Each row is a point. The ring and each string are closed loops that go straight from each point to the next, and from the last back to the first. Before rounding, they use only three directions, however many columns there are. How many times does the string pass through the ring? Passing back the other way cancels.

Ring (9 x 4)
[[ 30  -6  22  22]
 [ 29  15   9  28]
 [  9  36  -3  24]
 [-19  41  -9  13]
 [-55  15  -5  -6]
 [-61  -7   5 -14]
 [-52 -25  19 -17]
 [-28 -32  33 -12]
 [ 12 -24  34   7]]
String (22 x 4)
[[-15  17   0  11]
 [-22  32  11   2]
 [-48  48 -10   0]
 [-72  17 -26  -5]
 [-64 -10 -15  -6]
 [-34  -3   7  -2]
 [-32  15  18  -6]
 [-66 -13  20 -24]
 [-64 -41  25 -26]
 [-47 -52  30 -20]
 [-24 -44  23  -5]
 [-15  -6  21   0]
 [ -6  -4  40  -4]
 [ 20 -25  48   4]
 [ 44 -51  35  23]
 [ 30 -35  17  25]
 [  1  -5  12  13]
 [ 10  20  18  14]
 [ 14  41  19  16]
 [ 26  46   4  29]
 [ 25  45 -17  39]
 [ -3   9 -12  22]]
Times through: 4
String (25 x 4)
[[-32   9  25 -10]
 [-27  -3  22  -6]
 [-21 -22  14   1]
 [-28 -51  29 -10]
 [-19 -40  20  -1]
 [-16 -22  16   2]
 [-21 -54  28  -6]
 [-30 -68  40 -16]
 [-38 -38  43 -22]
 [-33  -5  31 -13]
 [-21  -4  15   0]
 [-33 -13  15  -6]
 [-45   6  21 -14]
 [-78  -6  13 -27]
 [-89 -25  -5 -23]
 [-73 -26 -12 -12]
 [-37  -9   1   0]
 [-31  20  14  -4]
 [-35   6   6  -2]
 [-56  -9  -7  -6]
 [-80 -11 -11 -16]
 [-71 -21  -6 -14]
 [-41 -14   6  -5]
 [-24   3  14   0]
 [-30 -12  12  -2]]
Times through: 0
